Rows are points. To make a cloud, some directions were put in groups of two or more. Within a group, all points are equally far from the middle, so they leave a hole (a ring in 2 directions, a hollow ball in 3). The other directions are filled evenly. Then the cloud was stretched, turned, moved and blurred a little. How many holes are there, and how many directions does each take, smallest first?
(in the rows, 100 means zero)

Cloud:
134,87,5
124,67,80
115,118,149
87,17,151
118,95,73
115,122,38
27,137,134
77,132,143
136,95,17
89,90,39
85,34,133
116,86,120
143,97,14
135,98,32
122,45,156
9,93,138
73,51,68
123,56,28
181,103,78
155,72,102
154,134,119
Holes: 0

Cloud, 32 rows:
32,95,132,59
112,109,191,174
77,71,88,177
51,84,53,50
51,51,169,75
71,10,134,89
135,109,189,96
78,54,30,55
133,136,158,99
52,179,119,141
107,164,95,38
21,116,114,57
124,116,185,160
64,71,36,51
124,159,91,62
152,103,92,125
127,77,105,65
96,147,77,28
78,141,81,156
23,145,170,135
96,138,61,27
140,97,96,78
87,103,92,37
52,67,85,63
92,150,124,156
105,46,129,64
75,94,36,164
62,149,75,148
86,76,44,43
129,101,138,169
122,146,178,135
44,55,60,125
Holes: 1 (2)

Cloud:
136,69,169,114,136,167
116,107,171,83,90,118
172,110,83,104,125,106
106,106,78,195,90,102
102,100,58,60,51,124
52,107,107,122,138,52
23,101,99,92,96,120
110,52,131,125,76,171
147,129,128,116,54,135
92,143,118,143,123,60
44,72,144,112,76,142
121,91,132,29,118,120
111,71,182,158,144,114
35,121,127,132,126,93
53,58,67,124,109,61
55,63,131,106,44,103
33,79,144,115,76,129
11,97,94,103,87,99
101,167,96,88,118,92
145,140,45,119,123,92
114,95,127,106,160,91
64,106,41,62,45,93
82,32,141,107,100,145
105,102,96,118,119,41
175,105,150,108,79,142
93,106,82,105,52,145
118,172,42,85,110,84
83,45,85,47,76,49
90,79,145,151,156,115
53,115,81,172,80,113
129,108,117,103,159,92
79,122,92,45,112,149
30,110,143,165,85,86
52,62,88,127,113,49
121,169,108,105,109,122
80,121,178,113,105,137
78,124,47,92,58,118
96,62,153,127,123,72
132,123,92,172,97,69
58,119,131,146,141,82
48,116,89,132,136,116
20,104,119,146,85,84
101,145,35,138,86,93
155,79,130,102,134,165
103,155,52,108,129,127
69,104,16,116,97,64
63,28,139,97,87,115
134,102,115,62,103,171
102,107,130,62,68,87
96,147,35,100,97,40
68,60,82,64,44,91
129,80,165,81,98,105
Holes: 2 (2, 3)

Cloud, 86 rows:
151,80,39,87,115,104,101,84
152,95,170,64,97,72,97,92
85,76,110,63,68,55,62,63
95,85,150,160,136,82,67,121
112,116,145,56,85,106,131,69
97,163,58,117,87,106,118,80
109,111,80,83,91,94,54,41
80,138,108,63,91,76,123,55
96,157,50,104,154,103,79,124
104,132,116,127,137,55,117,125
178,109,71,101,110,109,109,78
95,167,88,65,144,107,123,116
152,128,72,96,143,72,113,55
97,88,88,53,63,154,135,102
147,139,69,106,100,106,127,114
92,121,96,84,110,118,165,72
58,73,149,107,86,114,134,87
131,122,60,93,134,111,41,135
85,123,83,121,167,55,113,72
64,124,53,92,57,47,84,81
57,102,124,71,123,116,77,88
109,142,101,132,164,101,54,123
77,106,61,139,151,107,36,123
137,94,80,69,137,87,58,108
110,107,93,63,61,95,135,111
103,103,81,129,151,87,138,72
145,71,143,70,88,57,69,110
51,109,149,109,118,169,126,119
65,60,124,102,90,152,149,52
38,94,72,83,83,131,94,52
115,162,82,70,144,83,127,96
195,101,83,78,103,92,109,69
116,146,99,104,128,76,130,109
145,84,89,75,143,95,77,130
72,124,55,58,90,131,135,26
122,146,126,120,169,77,56,137
88,109,76,136,70,83,123,104
88,96,113,110,149,61,27,136
118,92,58,139,82,66,33,110
132,84,47,119,106,96,83,102
33,119,62,107,152,98,112,95
101,90,113,75,45,98,140,71
116,110,124,58,91,93,104,31
127,107,148,65,181,90,90,89
79,94,133,100,76,134,128,76
140,108,59,112,105,85,68,136
112,78,76,134,116,76,60,123
43,109,150,119,117,103,137,118
141,111,114,64,134,73,83,43
82,90,59,136,113,120,121,127
122,147,89,67,77,120,151,76
92,121,103,108,179,119,45,134
30,121,102,82,151,81,114,108
104,112,129,133,186,81,89,117
110,138,70,129,119,41,23,92
80,91,123,105,164,54,52,79
73,57,136,104,91,130,80,126
109,110,117,154,124,143,66,118
58,107,145,88,131,173,146,109
121,103,91,85,143,53,43,116
110,150,52,110,124,99,124,70
87,64,92,74,130,98,69,59
57,91,154,92,108,97,143,72
54,146,86,84,112,94,106,94
81,75,130,84,77,156,121,119
100,83,127,106,82,149,111,74
88,92,80,103,168,111,63,78
96,85,124,89,136,137,111,46
58,144,127,65,103,73,86,110
57,127,35,88,95,96,112,53
122,59,132,59,160,63,75,120
140,107,96,137,98,83,74,65
75,159,74,64,78,123,84,116
75,101,155,75,121,73,93,60
146,74,97,80,42,113,85,69
59,127,101,115,170,79,132,95
88,93,127,30,82,78,98,109
84,69,138,62,98,105,172,67
100,96,27,146,80,97,94,102
141,155,67,94,156,104,105,95
129,84,70,93,133,93,68,116
139,169,69,47,119,130,153,85
83,108,57,134,147,112,40,98
105,100,122,83,142,68,68,56
72,103,140,102,108,81,76,59
30,90,125,140,90,123,136,85
Holes: 2 (2, 2)

Cloud (104 x 9):
59,123,122,70,146,123,135,103,191
94,99,81,86,54,126,46,127,137
89,151,101,53,61,113,53,85,80
47,56,110,109,100,48,78,76,90
147,68,115,100,75,41,116,111,63
188,45,96,68,107,54,71,95,90
76,60,47,161,127,93,153,108,151
66,25,52,119,132,96,148,118,115
112,94,134,46,160,61,91,139,89
104,93,169,76,99,97,60,161,138
101,10,131,144,124,50,131,76,91
102,149,71,80,93,127,75,96,80
80,80,66,81,148,80,141,158,104
81,54,115,66,138,145,97,74,95
81,46,146,75,143,126,129,130,104
113,58,97,46,122,134,110,161,151
121,141,138,55,76,63,46,151,73
15,117,117,96,152,71,111,131,132
73,109,106,129,100,140,53,115,135
42,133,72,42,134,88,101,132,139
90,113,86,135,111,57,73,129,160
96,60,44,108,94,120,55,95,87
157,85,85,92,114,74,139,136,97
124,142,115,81,108,107,61,79,87
131,130,132,103,95,94,63,134,54
72,37,91,68,83,134,142,136,108
86,115,167,59,102,85,64,85,77
54,171,92,50,91,107,53,117,125
128,102,126,134,96,72,111,119,52
19,146,108,119,131,90,90,134,121
29,39,83,106,127,121,104,78,138
93,39,157,127,130,105,64,127,84
17,100,75,52,75,149,100,101,134
79,92,110,118,76,137,75,116,73
47,139,98,81,163,132,100,102,145
55,45,55,114,116,145,138,130,158
55,115,126,65,57,115,125,85,154
150,6,65,75,160,105,113,128,103
44,78,138,93,79,116,107,137,84
155,39,105,74,119,52,108,70,93
83,147,76,76,71,88,118,108,148
48,121,155,114,53,101,82,102,102
121,90,68,148,145,90,119,105,91
155,36,82,99,146,101,83,92,145
114,49,76,145,77,129,114,126,126
47,46,114,94,140,63,90,77,166
117,29,108,110,74,66,116,141,148
97,45,145,103,146,85,66,123,178
63,95,96,84,104,145,140,72,92
81,78,76,102,95,133,81,64,183
73,62,72,60,123,121,85,110,188
26,97,138,53,64,107,93,124,145
108,144,135,109,118,86,85,159,137
137,94,130,99,108,134,61,85,88
5,121,108,83,112,102,134,128,110
96,140,170,83,76,80,54,96,113
101,94,105,123,115,144,113,163,102
80,45,86,97,46,113,119,137,121
132,20,62,81,104,97,126,60,121
95,129,141,59,124,110,99,115,179
95,60,81,132,55,87,77,63,125
75,11,77,130,134,98,124,92,86
99,93,113,86,96,38,74,170,68
132,15,125,77,114,44,87,149,88
89,76,114,82,61,94,74,126,184
93,12,73,53,94,123,138,102,113
97,55,49,85,73,78,112,55,90
109,123,82,32,125,150,96,84,136
73,55,39,84,135,138,92,92,155
80,96,101,124,139,59,48,73,129
87,115,116,108,65,124,95,139,178
84,140,79,78,83,73,63,158,68
141,120,126,103,128,81,113,97,141
101,88,139,100,134,113,170,121,151
154,99,95,102,122,104,114,129,38
41,90,65,38,56,151,116,103,118
119,67,150,81,127,115,135,156,111
117,40,108,161,135,57,162,126,104
50,42,101,62,109,108,67,79,112
75,78,63,81,97,161,82,68,111
21,104,155,86,104,91,129,106,104
108,92,134,37,148,78,95,88,68
99,112,59,82,87,90,152,110,131
118,78,43,65,148,89,134,142,118
180,59,79,94,117,61,112,133,96
87,55,59,65,114,77,121,114,171
39,155,101,41,66,121,51,107,107
129,134,124,128,137,91,101,130,138
118,88,132,73,106,67,139,80,102
84,109,154,121,56,99,109,101,91
52,61,90,82,110,54,135,132,90
70,37,93,137,103,63,100,146,82
100,134,121,75,105,100,91,185,114
121,68,136,111,153,137,123,114,75
89,98,128,138,169,72,100,139,77
79,105,60,84,144,121,135,79,78
105,80,143,94,127,115,158,148,130
75,133,134,109,50,98,93,137,96
134,103,171,98,90,84,116,119,116
146,68,140,104,138,33,89,149,89
154,43,167,107,115,105,86,102,122
135,63,36,80,138,97,126,69,102
44,105,73,123,99,61,117,150,144
98,53,130,80,94,29,96,95,60
Holes: 2 (2, 6)

Cloud, 107 rows:
115,108,70,31,138,93,73,112,103
67,86,98,14,94,112,78,119,81
48,129,121,32,121,142,106,124,88
83,62,85,31,101,80,114,91,58
83,109,137,43,137,79,111,104,58
112,105,131,131,96,119,74,98,132
68,126,104,82,152,104,104,139,61
60,101,119,123,82,97,76,110,78
140,81,42,128,104,87,89,87,133
119,58,50,109,96,68,70,117,72
94,43,59,87,128,85,96,67,141
144,91,89,121,140,40,134,161,85
94,74,169,66,97,37,143,107,81
119,56,97,95,38,54,83,130,84
155,46,93,24,81,99,74,161,74
56,72,114,80,86,90,114,80,109
168,113,169,133,43,80,47,80,100
68,28,84,118,122,91,91,89,118
66,89,81,79,112,133,113,109,118
55,45,172,60,126,86,119,139,45
114,95,82,58,104,70,85,133,129
47,57,106,64,150,112,158,95,117
70,162,134,36,157,137,86,104,63
79,88,166,121,88,110,72,89,124
86,112,85,31,72,67,54,113,56
71,98,156,90,141,120,80,62,147
95,110,90,34,148,88,131,91,83
74,87,114,127,141,70,110,103,106
95,66,128,70,40,95,82,57,123
73,60,114,65,100,94,162,94,128
159,45,126,154,90,60,86,88,94
54,108,149,73,171,115,139,116,91
116,121,151,86,104,106,78,129,70
154,95,144,57,80,91,121,137,91
136,40,87,118,58,52,84,146,58
86,130,93,77,66,85,42,60,100
132,120,151,121,101,124,79,92,143
121,75,169,73,71,70,109,135,99
93,131,134,108,82,143,63,90,151
44,77,97,115,73,132,100,62,121
110,65,113,123,168,88,150,122,112
98,109,178,107,121,104,81,136,92
118,87,111,160,93,126,152,96,150
89,35,39,78,81,68,94,60,76
99,68,97,54,83,134,77,71,141
145,98,105,75,14,59,57,152,52
95,49,60,82,134,98,129,141,101
109,56,78,82,132,43,38,96,48
71,64,131,115,93,112,143,74,151
112,111,111,53,38,102,78,141,88
170,76,109,56,78,42,101,135,97
125,133,100,103,100,145,146,104,128
66,85,95,43,128,115,46,122,124
104,153,103,37,127,110,85,127,85
63,75,30,78,151,129,90,86,88
144,54,79,60,132,34,117,146,20
15,118,79,105,67,89,97,79,109
116,42,79,90,136,70,117,121,65
127,95,137,71,10,95,107,122,71
92,82,175,58,110,116,80,82,71
93,116,84,106,26,99,57,82,129
75,151,135,89,95,99,104,90,130
121,81,63,5,150,100,69,123,69
68,56,145,100,8,88,66,51,138
126,115,76,60,38,79,156,127,88
103,63,73,76,143,87,94,71,80
107,86,82,128,103,90,70,115,111
116,105,91,112,53,66,120,126,84
110,76,137,104,106,126,122,119,78
138,92,60,35,90,126,103,132,126
172,70,72,162,146,93,124,104,94
118,130,115,155,89,125,66,120,79
87,120,92,79,59,114,139,149,114
163,65,111,126,103,94,152,84,145
86,62,97,96,137,68,134,79,132
86,117,146,75,109,121,77,82,151
99,120,85,130,44,85,115,142,112
168,72,102,113,104,31,107,115,84
27,125,118,33,56,109,79,90,155
113,92,128,50,53,16,81,102,126
92,84,54,105,150,73,120,132,86
72,74,104,73,150,166,96,96,83
65,93,79,83,99,151,138,97,121
91,96,105,29,58,124,55,76,76
36,136,112,45,87,118,116,103,111
150,56,132,70,66,81,65,132,80
84,77,108,64,94,71,154,106,83
135,96,46,31,80,74,89,154,101
130,120,100,84,142,106,155,164,48
108,70,153,113,36,76,126,138,93
126,141,104,88,33,122,141,88,108
137,127,93,129,127,133,166,102,102
81,38,115,71,54,8,89,110,116
95,73,136,103,28,87,41,56,141
95,85,86,42,113,123,81,56,172
85,73,124,44,34,78,52,100,97
91,147,164,39,102,74,43,121,47
120,83,162,141,65,88,153,98,86
159,158,81,119,92,112,82,93,133
141,50,84,185,114,78,87,110,107
62,56,131,68,76,79,33,94,109
100,57,60,96,61,9,104,133,43
109,65,118,76,127,86,133,81,55
129,41,82,79,56,81,107,111,86
65,134,107,25,138,118,90,144,60
125,115,57,162,85,74,128,86,130
70,73,145,82,94,112,154,80,139
Holes: 0

Cloud:
127,121,75,71,112,92,109,89,28
143,113,96,102,89,130,90,104,94
101,110,85,89,91,97,59,116,21
115,88,140,104,76,84,65,101,96
125,97,125,68,80,120,128,108,100
121,155,102,76,59,89,44,118,60
143,87,91,143,106,88,88,74,57
136,129,91,44,116,102,117,106,60
75,85,96,79,97,130,157,97,66
100,92,111,96,101,98,124,85,151
119,93,93,135,66,138,113,96,28
112,109,86,99,55,124,117,74,60
115,69,116,111,137,130,80,124,97
65,116,91,58,76,80,105,85,84
106,101,107,133,82,153,134,97,98
95,57,90,106,94,74,87,143,112
96,90,112,147,96,100,44,70,93
118,98,111,101,82,110,126,62,50
93,85,118,94,69,70,65,99,146
109,84,118,103,92,112,85,157,72
70,102,113,107,75,136,89,92,89
95,87,87,86,111,60,83,86,132
120,83,100,117,67,53,65,119,110
124,90,107,94,80,85,99,172,135
115,85,97,153,117,117,96,62,70
93,136,109,42,56,68,56,94,90
111,137,101,17,69,118,78,106,64
103,81,105,49,75,140,112,104,102
111,104,112,32,61,111,126,111,81
93,91,89,142,79,100,136,129,87
104,97,95,105,92,91,143,137,49
73,84,87,137,89,92,91,100,137
117,107,103,55,82,79,77,165,129
108,82,118,51,72,129,127,123,68
92,83,85,95,101,100,79,100,134
102,122,86,61,94,86,140,150,104
130,113,103,109,72,103,92,72,5
94,121,61,101,79,123,127,98,68
66,82,101,100,72,119,101,59,84
104,86,86,90,121,85,77,110,131
119,117,120,80,99,100,128,109,56
135,71,91,67,89,58,120,125,96
101,118,98,129,123,109,72,132,56
98,71,125,109,123,107,105,77,93
97,77,82,68,93,67,78,100,96
118,130,105,59,69,75,106,167,75
99,103,100,90,49,101,68,57,40
103,68,111,138,131,134,95,95,79
100,95,102,91,115,122,88,72,126
96,51,102,93,131,111,140,117,120
117,105,119,75,81,73,126,95,63
124,112,121,55,78,86,119,97,113
109,79,98,108,94,59,127,110,138
90,123,111,51,109,73,83,157,73
97,93,92,128,97,86,129,144,116
112,93,110,125,108,96,50,151,96
120,98,82,110,136,128,105,124,116
118,102,115,98,141,140,83,100,108
81,120,104,64,97,62,77,121,127
75,110,76,72,63,91,78,88,61
112,139,98,105,80,100,93,79,96
118,111,91,50,131,99,126,123,74
120,126,111,62,130,110,123,140,56
123,90,119,90,70,103,111,93,152
117,93,103,54,121,76,133,94,77
116,98,116,105,68,60,68,121,49
76,93,96,40,93,98,117,139,95
126,94,94,77,124,119,126,96,123
124,99,100,122,74,85,101,130,33
119,91,103,96,87,96,45,74,95
143,63,94,93,120,83,130,96,54
114,66,79,71,90,115,166,84,85
150,114,104,135,109,81,68,111,74
135,110,101,145,137,137,100,156,105
94,93,133,114,81,130,64,92,134
114,93,118,74,62,111,103,117,156
127,93,106,92,93,124,132,73,40
97,121,135,68,85,88,66,132,69
107,98,114,100,71,81,67,148,153
128,67,141,75,110,93,72,98,98
142,74,90,86,95,135,127,108,59
102,123,128,97,118,110,64,88,49
150,98,117,113,102,138,69,130,89
116,83,113,121,54,60,80,85,114
113,85,122,64,75,120,118,123,51
84,53,118,101,72,98,93,72,138
96,103,70,60,115,114,125,100,40
115,73,105,69,68,58,85,98,140
121,134,116,54,89,52,110,127,87
98,95,113,76,94,114,76,63,21
112,78,98,81,98,142,167,102,92
90,121,129,59,60,84,64,85,82
133,85,102,80,79,88,65,71,106
88,107,95,72,108,50,83,122,118
84,85,105,103,92,125,90,52,50
132,86,132,129,71,99,63,68,105
91,103,120,152,120,130,84,150,128
Holes: 2 (2, 4)

Cloud, 105 rows:
130,151,87,106,130,83,131,101,138
84,61,133,80,93,80,78,119,129
58,118,48,135,131,139,78,105,104
29,79,91,114,112,122,108,38,89
75,134,75,134,28,117,135,102,42
124,74,94,124,113,85,123,42,89
96,119,87,155,123,180,154,97,114
78,61,74,120,51,51,103,103,117
99,125,66,162,96,83,76,67,96
40,81,120,99,83,129,87,58,75
96,149,66,148,95,176,120,146,113
93,25,91,102,96,127,127,102,155
100,73,159,85,137,90,148,124,111
85,50,63,85,138,84,122,111,119
112,156,56,159,104,119,137,108,98
143,101,116,115,31,99,92,134,108
135,99,84,76,41,110,93,91,119
63,57,70,100,103,148,157,103,114
93,172,78,111,126,129,114,98,48
121,70,137,173,80,86,118,91,96
140,108,134,147,79,65,85,124,114
89,106,114,70,153,127,108,120,70
106,112,138,111,135,154,147,80,88
122,79,92,92,117,70,60,68,175
85,102,126,150,58,144,156,153,77
58,100,51,54,113,128,114,84,109
101,138,94,150,75,131,156,128,154
110,43,110,145,116,82,112,46,97
109,133,79,79,70,88,137,163,121
87,76,37,102,60,123,79,96,98
106,100,118,108,183,77,130,96,85
132,154,68,165,119,99,106,114,101
142,116,102,118,101,68,148,113,151
105,43,61,95,105,78,132,94,116
99,110,116,135,15,105,109,147,80
117,96,143,141,69,99,113,159,87
38,104,119,97,115,147,161,74,126
106,90,131,94,34,75,93,74,94
111,72,70,129,89,86,95,76,195
103,76,102,135,94,124,168,136,63
80,105,66,130,60,114,67,133,148
108,45,117,91,153,117,127,52,143
130,102,94,132,76,69,161,129,143
73,130,115,76,132,93,131,108,41
54,82,68,66,107,117,106,50,82
75,156,88,79,75,73,118,152,75
74,65,109,81,89,143,107,46,85
70,139,53,112,140,135,151,85,109
74,99,68,106,133,105,135,147,82
103,143,69,150,123,67,84,118,131
117,121,80,92,30,79,58,117,88
95,117,132,144,117,162,149,72,80
78,75,123,68,111,134,158,97,73
152,106,105,138,122,110,62,122,139
118,134,60,139,69,100,131,160,75
112,60,95,127,34,60,105,107,140
62,113,113,155,61,141,142,66,63
83,113,129,115,68,104,92,110,18
87,124,101,136,79,125,64,69,139
92,115,62,87,66,98,150,148,151
130,124,92,87,153,55,113,116,107
156,130,98,108,69,85,63,132,102
96,106,81,78,109,154,141,145,100
82,68,96,157,63,111,106,116,54
68,175,75,88,114,90,131,101,83
91,95,119,151,58,159,146,149,80
96,130,125,133,139,166,147,91,108
138,79,109,94,51,134,112,114,117
76,108,86,149,85,107,158,56,90
55,105,72,60,101,66,88,61,80
114,92,100,117,119,120,87,165,134
118,91,81,84,57,56,74,69,83
63,79,99,105,77,71,175,129,119
50,52,71,109,88,112,154,87,94
74,138,50,145,42,93,76,103,108
131,30,99,104,102,119,89,79,128
111,99,129,76,61,74,157,133,115
111,97,74,109,150,38,100,113,147
100,153,64,122,48,170,89,126,88
78,116,78,75,83,54,108,153,126
91,70,76,158,120,130,103,41,106
89,110,49,147,100,72,71,74,136
60,145,104,97,110,148,146,107,144
156,79,92,118,123,128,134,113,97
122,127,88,103,76,155,67,93,71
59,73,96,78,37,57,103,91,94
50,105,107,145,54,112,94,71,123
120,72,119,153,65,63,114,75,131
102,74,119,83,54,73,158,125,133
85,61,84,120,78,58,163,103,132
107,112,145,110,74,113,113,162,81
76,40,94,143,133,89,130,45,123
43,109,81,114,81,98,96,93,171
105,89,62,112,163,99,109,121,175
97,139,101,89,155,143,126,92,66
144,114,79,165,91,120,73,107,150
60,101,66,107,91,95,109,28,86
60,159,61,95,104,113,141,123,63
117,75,115,131,77,76,171,125,86
92,124,103,125,68,114,96,175,122
73,54,80,93,141,122,146,122,121
63,108,56,152,113,134,82,107,77
132,76,70,134,40,72,95,112,145
123,76,74,97,129,93,106,58,186
72,147,125,138,117,94,156,112,127
Holes: 3 (3, 3, 3)

Cloud (90 x 9):
150,86,134,87,86,76,50,79,75
98,79,88,100,107,160,97,89,49
169,153,84,98,99,119,60,143,97
99,109,93,75,51,80,51,85,118
140,79,125,151,125,72,99,99,142
124,66,66,90,140,120,86,100,135
141,120,148,145,76,60,65,150,149
98,148,123,82,72,139,132,169,78
131,59,175,113,97,181,145,127,45
87,33,155,133,141,96,118,125,103
85,115,139,139,70,138,142,39,115
141,163,55,115,78,67,126,154,116
62,45,109,81,105,153,117,106,63
103,145,126,87,35,83,150,170,78
144,173,82,148,65,99,72,132,99
121,142,160,93,143,138,120,85,90
88,90,138,89,60,109,174,55,61
137,44,180,128,131,129,126,83,60
122,94,169,120,59,100,89,166,118
118,193,121,122,53,128,128,66,109
124,176,88,129,69,80,97,185,129
100,130,60,136,65,79,150,151,72
83,57,175,124,130,128,115,55,96
98,82,171,86,67,123,94,81,160
117,140,136,173,93,146,122,149,125
103,177,111,131,82,53,114,144,173
112,129,63,105,107,96,70,161,82
136,108,104,126,81,9,91,139,84
154,162,96,99,72,104,131,80,57
97,82,89,113,85,83,62,165,116
58,139,128,98,82,154,134,106,75
70,154,103,120,70,92,95,64,112
122,156,61,143,84,78,88,56,127
118,131,80,114,90,147,146,108,27
92,144,127,55,88,95,172,90,107
96,80,164,106,111,136,171,39,76
101,121,156,147,95,178,139,112,132
130,160,125,152,62,66,84,48,130
105,118,174,93,77,108,191,83,54
92,76,124,83,81,177,106,91,121
69,144,111,78,56,67,102,92,77
76,116,115,102,51,73,144,85,144
99,120,58,104,110,126,118,45,131
124,69,170,78,91,165,142,80,12
71,116,101,109,152,137,159,127,110
127,138,156,77,136,106,106,90,67
130,111,167,93,111,79,164,88,94
121,154,71,72,47,81,83,155,95
161,195,104,108,110,74,99,78,105
79,137,91,105,65,36,113,97,36
105,124,116,100,122,63,153,94,147
149,161,145,75,52,121,105,106,70
71,154,141,149,50,138,157,144,77
82,61,100,71,78,115,163,95,64
95,133,77,114,92,143,128,101,31
146,84,114,147,71,144,86,62,110
119,120,159,168,100,128,99,125,57
72,124,118,102,40,114,109,161,73
131,96,118,81,113,149,125,75,12
150,137,110,98,140,72,145,130,95
115,53,125,107,32,96,118,87,53
69,127,105,118,78,146,166,72,108
110,135,46,58,121,124,123,105,90
135,164,135,157,33,105,130,115,155
170,127,151,108,71,89,142,111,85
152,97,150,130,63,76,149,142,64
71,110,137,110,39,115,92,116,135
140,126,140,49,148,85,112,83,91
113,116,71,128,54,46,59,151,137
60,153,116,115,96,124,161,64,89
107,140,150,85,45,69,146,106,145
108,140,98,82,30,89,146,128,38
131,152,136,147,69,51,89,112,64
93,123,135,151,32,128,155,85,101
93,25,117,86,110,67,94,82,55
152,102,111,157,53,131,113,101,126
88,129,93,100,16,56,113,109,80
94,109,145,118,100,101,92,90,21
133,127,170,65,47,72,113,58,110
101,56,114,43,138,81,105,87,89
111,162,80,80,102,13,108,84,141
104,152,94,130,29,109,152,107,84
96,134,74,134,64,143,88,89,118
96,97,125,138,77,111,83,33,120
123,87,164,68,53,114,120,99,9
54,138,157,143,112,129,156,91,89
169,109,140,75,94,77,109,153,112
70,94,111,129,138,85,93,162,81
155,124,86,113,159,123,119,128,108
138,118,127,79,125,43,102,133,49
Holes: 2 (4, 4)

Cloud (106 x 9):
102,117,81,98,75,90,85,68,113
67,89,69,102,145,101,71,126,124
125,73,114,91,103,114,82,92,129
108,99,73,62,99,56,87,87,132
103,66,125,104,123,92,110,96,132
105,87,126,84,76,108,66,61,83
116,135,141,115,124,107,94,130,59
116,77,110,80,118,113,151,79,86
74,98,94,118,105,109,73,128,105
122,68,116,134,91,139,82,72,72
144,105,104,82,57,113,124,98,88
80,96,106,122,130,144,87,112,52
106,116,106,76,102,123,72,107,109
95,92,105,113,97,68,100,105,81
126,84,110,85,78,132,132,93,43
112,132,124,105,122,118,83,129,76
124,102,105,107,77,113,97,78,74
72,134,93,122,139,64,104,109,115
78,110,77,112,125,142,92,122,93
94,132,88,90,110,112,81,139,65
44,76,86,102,139,159,64,96,84
66,129,111,105,96,130,65,104,39
106,122,112,107,99,71,94,82,131
75,98,138,111,119,132,87,108,61
115,93,113,98,128,55,124,79,122
88,67,118,105,123,119,102,133,97
66,84,89,101,152,147,81,97,90
103,116,110,100,98,107,101,148,82
72,137,104,102,77,106,60,129,87
134,120,133,139,113,95,84,114,129
77,139,117,85,118,74,105,122,79
119,90,129,146,128,124,102,91,116
78,107,134,101,112,73,138,127,74
76,84,79,67,143,106,124,121,107
103,77,81,97,153,88,96,130,74
126,77,96,95,80,102,115,93,138
108,64,75,117,115,73,124,72,145
96,95,92,132,182,120,126,118,66
65,107,84,115,119,85,53,124,115
119,118,131,126,136,56,157,124,109
67,105,65,75,92,95,79,102,73
93,118,126,122,103,93,99,123,61
99,110,78,116,131,100,108,103,51
117,70,127,112,64,134,105,78,65
68,66,85,108,168,113,106,112,69
94,100,88,130,144,80,130,131,88
120,75,111,76,71,131,79,79,82
104,73,133,102,104,134,91,89,111
113,115,131,93,101,91,79,122,119
121,103,85,95,92,55,71,85,139
82,134,87,102,124,99,110,123,97
94,97,120,110,114,70,112,129,72
68,81,79,76,133,131,90,127,98
77,114,82,119,123,129,105,122,91
99,94,99,100,139,132,125,131,43
137,104,97,112,103,132,65,71,94
99,136,128,96,103,55,154,111,105
128,83,79,85,97,97,118,95,135
104,86,110,98,145,144,54,105,101
78,80,95,113,99,125,88,107,68
38,110,94,105,110,151,60,95,72
99,91,130,104,146,113,107,94,86
103,105,94,97,99,121,51,108,58
102,123,119,122,99,91,164,101,109
61,100,92,114,164,108,154,103,57
134,137,106,99,81,75,103,142,66
165,73,123,109,91,113,79,99,122
83,88,72,97,122,118,5,140,124
48,92,72,104,122,129,68,113,110
145,89,117,117,117,85,146,77,91
96,99,88,107,103,92,100,77,141
60,62,102,136,146,151,74,100,85
123,89,115,87,67,123,125,81,60
83,69,124,124,127,106,105,124,105
150,59,129,109,109,135,125,84,94
75,84,109,102,161,91,141,89,92
107,130,117,77,62,80,80,102,52
141,99,127,95,108,81,70,99,130
96,128,134,124,86,106,80,127,64
70,90,82,119,107,130,114,94,53
111,103,69,125,123,130,54,118,77
80,128,113,123,108,91,105,113,55
77,105,85,72,76,92,73,75,72
123,118,129,104,105,122,132,140,82
45,110,113,90,132,106,113,100,43
59,74,74,83,88,135,88,61,60
112,163,118,102,116,62,129,122,94
92,91,108,100,117,109,117,131,110
85,72,97,118,189,85,135,92,109
103,107,130,116,129,97,110,131,61
77,94,74,94,83,90,75,107,94
98,97,97,110,134,104,56,128,133
127,96,142,137,91,106,142,92,117
96,96,120,151,108,114,67,124,97
78,127,123,118,123,82,93,117,68
114,99,123,120,122,140,93,119,97
67,92,75,85,61,117,59,66,92
69,110,67,89,88,52,125,96,88
107,63,113,107,66,83,123,85,104
72,116,64,82,133,92,120,131,70
132,125,120,113,147,69,126,139,102
96,132,120,123,154,108,95,113,51
102,126,112,105,106,103,108,59,86
81,78,76,56,119,119,119,74,102
100,126,117,95,93,62,136,78,111
106,79,125,98,90,96,108,59,81
Holes: 1 (2)
